Every row gives one point. Each copy is the shape, with its points in the same order, turned, moved and blurred by noise. Some copies are also mirrored. Which?
In the rows, 128 means zero.

Shape (9 x 3):
[[130 105 117]
 [145  85 118]
 [163 123 164]
 [146 122 128]
 [ 99 152 165]
 [127 117  92]
 [135 140 175]
 [ 94 143  77]
 [180 142 133]]
Copy 1:
[[102 108 118]
 [ 83 114 103]
 [133 147 102]
 [117 120 102]
 [146 134 168]
 [102  82 124]
 [145 155 123]
 [122  49 142]
 [144 130  70]]
Copy 1 is: mirrored
Copy 2, 9 rows:
[[122 115 146]
 [106 115 167]
 [119 174 146]
 [114 133 130]
 [176 150 105]
 [109  96 127]
 [148 175 132]
 [129  75  88]
 [ 87 162 124]]
Copy 2 is: mirrored

Shape (10 x 4):
[[ 81  87 110 161]
 [106 143 114 114]
 [145  90 139 132]
 [129  89  96 168]
 [151 154 145 108]
 [134 161  88 123]
 [148  92 133 107]
 [111 137 106 169]
 [ 96 124 101 135]
 [ 82 141 149 153]]
Copy 1, 10 rows:
[[184 143 139  87]
 [133 149 107 133]
 [139  87 139 115]
 [187 114 156 126]
 [ 92 119 123 152]
 [140 148 116 174]
 [134  81 116 124]
 [160 156 156 136]
 [160 151 119 122]
 [123 167 146  96]]
Copy 1 is: mirrored
Copy 2 (10 x 4):
[[ 96 143 166  74]
 [119 167 110 117]
 [111 107 146 136]
 [ 65 121 152 104]
 [130 130  85 146]
 [ 83 167  87 133]
 [117 123 147 154]
 [ 80 139 109  85]
 [ 98 164 129  99]
 [132 136 110  70]]
Copy 2 is: mirrored
Copy 3 (10 x 4):
[[189 148 115 178]
 [141 157 160 143]
 [147 103 120 125]
 [153 129  93 178]
 [109 137 151 103]
 [100 158 153 165]
 [147  89 136 122]
 [141 173 108 158]
 [155 157 141 165]
 [173 180 130 129]]
Copy 3 is: only turned

Shape (13 x 8):
[[123 131 162 120 155 122 124 156]
 [131 166 171 133 118 120  81 128]
 [ 77 119  68  79 127 162 129 102]
 [113 128  82 145 156 160 149  91]
 [119 126 107 127 177 119 125 141]
 [138 130 126 116 115 110  85 142]
 [104 140 101 104 171 156 164 119]
 [130 152 161 126 107 116  98 140]
 [ 83  69  88  85  66 163 146 125]
 [145  99 154  98 104 110  76  92]
 [140 172 139 130 135  93 132 141]
 [124 146 148 144 134 122  87 143]
 [158 140 108 112 163 159 124 137]]
Copy 1:
[[127 117  94 129 153 133 113 166]
 [152 107  83 110 148 169 168 135]
 [175 137 155 106 105  73 101  98]
 [152 147 168 159 116 125 102 103]
 [151 145 121 158 156 109 122 144]
 [146 100 107 122 152 113 178 136]
 [148 149 124 140 127 114  79 112]
 [136  87  87 113 135 147 160 143]
 [135  94 170  90  74  52 115 129]
 [110 121 129  78 165 116 189 114]
 [131 115  65 154 139 137 150 123]
 [153 108 110 127 151 151 159 158]
 [142 107 128 147 179 131 102 108]]
Copy 1 is: only turned
Copy 2:
[[127 123 149 121 132 175 113 145]
 [ 85 117 132 156  85 150 131 141]
 [ 85 122 125  96 194  60 132 143]
 [105 180 150 132 174  80 109 126]
 [127 143 133 139 174 142  97 164]
 [119  96 111 156 130 129 124 145]
 [113 159 161  86 172 106  93 160]
 [100 107 126 143  95 147 128 133]
 [126  90 107  79 185  62 150  83]
 [ 94  63 149 175 133 122 123 108]
 [105 135 121 131  98 146  77 148]
 [104 132 124 161 114 156 131 144]
 [141 142 163 133 140 102 110 176]]
Copy 2 is: mirrored

Shape, 16 rows:
[[116 161 123 125 136 126 118  85  92  97 120]
 [140 133 157 118 138 174 245 112 141 101 135]
 [109 123 163 137 129 142 106 125 117 131 145]
 [122 150 125 150 142 155 112 129 123  51 148]
 [145  84 110 152  69 106 116 149 109  65 123]
 [118  91 132 141 135  98 108 148 122  85 117]
 [161 165 103 134 142 153 126  97 108 142  99]
 [124 149 118 153 137 116 162 148 135 139 132]
 [202 146 149 141 135 111 108 130 118 136 132]
 [228 151 127 129 130 107 145  77 131 148 133]
 [110 133 116 149 105 105 141 141 128 140 137]
 [122  58 125 114 126 191 193 152 131 138 111]
 [132 119 122 120 127 123 103 139 134 134 101]
 [114 170 115 140  88 106 104 148 136 134  75]
 [111 143 121 141 146 186 159  42 155 139  99]
 [156 145 111  97 108 105 122 144 145 132 146]]
Copy 1 (16 x 11):
[[121 113 100 145 124 153 176 113 143 139 136]
 [130 171 155 135 175 115 151 125 222  62 166]
 [140 124 145 122 130 139 137 166 137 155 148]
 [174 117 133 121  94 142 171 101 159 140 178]
 [100 127 123  79  77 124 102  91 124 134 196]
 [137 116 138 132 105 123  97 103 118 146 167]
 [107 113 139 137 106 137 194 131 130  91 108]
 [140 154 148 132 105 150 120 127 160 104 109]
 [136 108 138 113 112 168 140 151  95  71 144]
 [114  99 104 106 128 151 153 152 118  23 125]
 [122 154 129 111 100 144 108 132 149 130 114]
 [ 97 174 188 134 134  54 126 147 171 107 164]
 [125 125 151 119 115 116 132 122 102 131 120]
 [107 132 155  92 109 161 138  89 113 145  87]
 [111  90 137 132 150  92 189 141 206 112  93]
 [146 158 115  92 116 130 133 125 100  97 119]]
Copy 1 is: mirrored
Copy 2, 16 rows:
[[123  90 103 112 155 168 136 137 150 134 134]
 [ 61  85 146 167  84  95  86 139 133 169 110]
 [109 148 112 108 150 127 130 136 119 100 105]
 [134 131 104 103 135 124 158 146 128 181 118]
 [150 164 129 169 206 118 133 101 138 164 125]
 [140 164  95 167 160 118 163 110 122 127 127]
 [109  90 158 108 125 185 124 110 116 123 144]
 [123 119 151 128 124  94 132 130 109 115 144]
 [118 169 135  97 130 151  99  88 117 130 170]
 [107 133 167 112 102 172  76  70 167 125 172]
 [138 122 150 134 155 100 125 126 125  97 136]
 [ 72 126 159 182 121 108 125 107  85 133  52]
 [143 144 122 142 144 161 135 112 103  99 127]
 [162 124 144 129 184 154 118 160  84 102 155]
 [ 98  85 176 133  96 176 135 170 158 107  89]
 [172 130 128 122 134 130  89  91 109 114 130]]
Copy 2 is: mirrored

Shape (16 x 12):
[[109 149 110 103 145 132 113 154 134 144 127 136]
 [108 104 118 118 137 115 127 136  96 126 132 142]
 [107 136 126 142 102 145 101 108 131 118 136 147]
 [135 137 110 128 151 157 108 114 137 137 138 109]
 [123 125 111 116 140 122 112 117 131 142 132  88]
 [136 127 114 112 129 131 110 149 138 152 142 134]
 [107  98 125 146 151 127 124 145 134  86 129 142]
 [157 153 172 131  95 148 147 119 141  81 132 137]
 [118 125 119 141 127 131 109 165 128 113 144 125]
 [121 134 117 135 147 130 130 118 129 146 168 141]
 [115 148 249 127 141 113 107 132 105 142 127 124]
 [119 122 126 148 145 179 131 113 143 139 126 113]
 [150 142 117 149 138 115 138 116 141 141 127 139]
 [105 103 150 121 130 139 110 103 144 141 134 124]
 [177 145 119 103 144 114 108 115 124 141 136 138]
 [110 142 118 136 131 118 124 128 143 103 154 145]]
Copy 1:
[[149 134 117 127 127 138 123 101 144 132  93 128]
 [118 143 139 148 153 131 108 102 131 122 129 141]
 [119 137 120 163 104 147 140 119 131 120 133 104]
 [161 114 138 130 108 146 109 129 137 110 124 108]
 [142 122 123 126 121 121  98 143 153 106 123 139]
 [151 112 114 124 120 138 131 101 138 119 120 137]
 [119 160 144 131 129 114 121 103  95 106 131 120]
 [ 95 136 165 100  82 148 175 118 138 118 143 109]
 [140 134 134 140 102 105 126  95 118 122 129 140]
 [161 139 133 138 120 164 121 125 128 125 136 141]
 [107 148 187 151 112 144 191 140 157  71  64 169]
 [143 103 147 137 111 145 112 149 104 120 113 109]
 [156 132 131 113 138 144 150 132 137 120 142 119]
 [109 118 124 141 122 156 119 144 122  89 120 137]
 [164 122 136 110 136 153 140 106 179  94 144 118]
 [132 166 120 134 108 142 135 119 126 123 139 124]]
Copy 1 is: only turned
Copy 2 (16 x 12):
[[119 140 141 132 147 118 124 111  88 137 156 137]
 [156 141 117 113 110 129 132 112  92 143 122 119]
 [140 130 109 123 136 104 140  84 139 101 132 125]
 [136 115 115 136 164 103 139 141 116 122 125 137]
 [113 113 117 121 138 123 126 151 102 116 127 120]
 [120 123 140 137 132 109 151 122  94 134 145 118]
 [174 115 128 122 127 166 136  97 114 125 122 136]
 [124 144 140 106 139 150 197  96 170 103 117 126]
 [138 120 117 144 124 145 147 101  99 124 137 143]
 [137 116 116 132 140 110 135 123 135 168 145 131]
 [113 120 117  21 105 134 191 113 125 127 174 170]
 [145  97 130 119 158 102 142 126 126 123  99 156]
 [151 134 148 134 128 113 149 145 144 130 147 135]
 [128  88 129  88 133 114 134 112 119 121 126 113]
 [133 147 133 130 147 113 172 151 117 132 158  99]
 [142 127 119 138 131 147 135  99 138 134 151 128]]
Copy 2 is: only turned

Shape:
[[100 199 132 171 111 152 123 105 117 116 143 116]
 [131 131 155  97 117 153 145 135 138 158 186  70]
 [125 161 132 133  69 118 107  92 139 172 126 122]
 [104 146 126 135 116 122 152 115 139 123 153 162]
 [134 147 146 122 134 187 155 135 114 121 102  85]
 [108  67 157 148 126 133 108 156 152  76  85 102]
 [155 128  84  86  97 159 126 126  91  86 126 134]
 [156 163 136 114  66 138 126 141 106 139 133 151]
 [114 142 139 114 140 207 104  77 122 120 155 117]
 [ 78 137 129 146 133 189  91 112 143 129 142 144]
 [130 143 123  65 111 134 120 154 164 102 138 120]
 [169 148 132 172 103 114 157 131 179 148 120 127]
 [ 95 122 153 142 108 117 163 152 145 108 127 162]
 [114 163 151  90  62 168 120 139 149 121  96 148]
 [ 91 177 127 143 136 128 152 135 114 165 149 107]
 [147 150 175  81 146 162 141 143 157 110 123 121]
 [145 100 139 109 127 172  85 111 126 169 126 164]]
Copy 1:
[[167 164 130 153 141 108 146 103 181 137 121 168]
 [106 158  64 139 145  97 142 166 114 142  92 132]
 [144 171 115 156 156 163  97 119 145 167 122 123]
 [114 147 102 130 123 131 144  84 150 129 153 137]
 [177 115 116 115 123  81 143 144 119 138  98 129]
 [150  84 146 132 113 166 206 161  90 141 146 130]
 [150 144 130 132  97  93 147 145 158 135 155  53]
 [167 159  91 139 130 138  99 137 156 113 152  98]
 [148 203 132 117  93  88 162 127 124 157 102 137]
 [143 184 147 142  95 134 169  97 117 123 101 149]
 [130 151 102 136 159 108 164 128  98 117 151  77]
 [140 115  92  92 175 174 134 115 163 134 114 125]
 [130 105  90 133 115 151 156  95 126 114 165 142]
 [201 158  98 151 131 139 131 103  96 126 148  93]
 [114 131 114 156 145  98 113 105 149 118 104 164]
 [157 147  97  88 150  92 154 136  84 118 142 121]
 [128 184 140  97  87 158 111 142 101 128 117 107]]
Copy 1 is: mirrored
Copy 2:
[[146 130 109 139  94 158 149 101  81 135  70  90]
 [ 71 154  99 121 103  84 115 116 161 116  64 118]
 [108 152  87 114  73 157 129 111 103 139 142 114]
 [128 119 113 152  94 149 146 161 134 129 116 112]
 [139 140 109 142 157 130 147  59 158 113  85 114]
 [114  80 124 100 193  93 155 101 125 172 141 110]
 [111 140 157 104 132 182 192 123 183 125 106 108]
 [118 159 144 131  65 140 177 105 148 141 127 136]
 [145 110  86  79 110 157 136  97 150 102  58 100]
 [150  64 100 101 103 147 114 106 123 133  97  98]
 [103 138 128 112 115 137 126 140 186 182 104 118]
 [127 175 116 159 119 101 127 124 119 128 166  77]
 [136 102 110 163 125 107 163 144 140 153 132 117]
 [135 133  97 123  88 164 158  80 174 197 122 118]
 [110 133 116 178 108 147 114 119  99 117  97 136]
 [163 145 113 115 127  99 117 108 185 154  88 129]
 [136  94 118  69  87 125 123 104 160 102 152 130]]
Copy 2 is: only turned
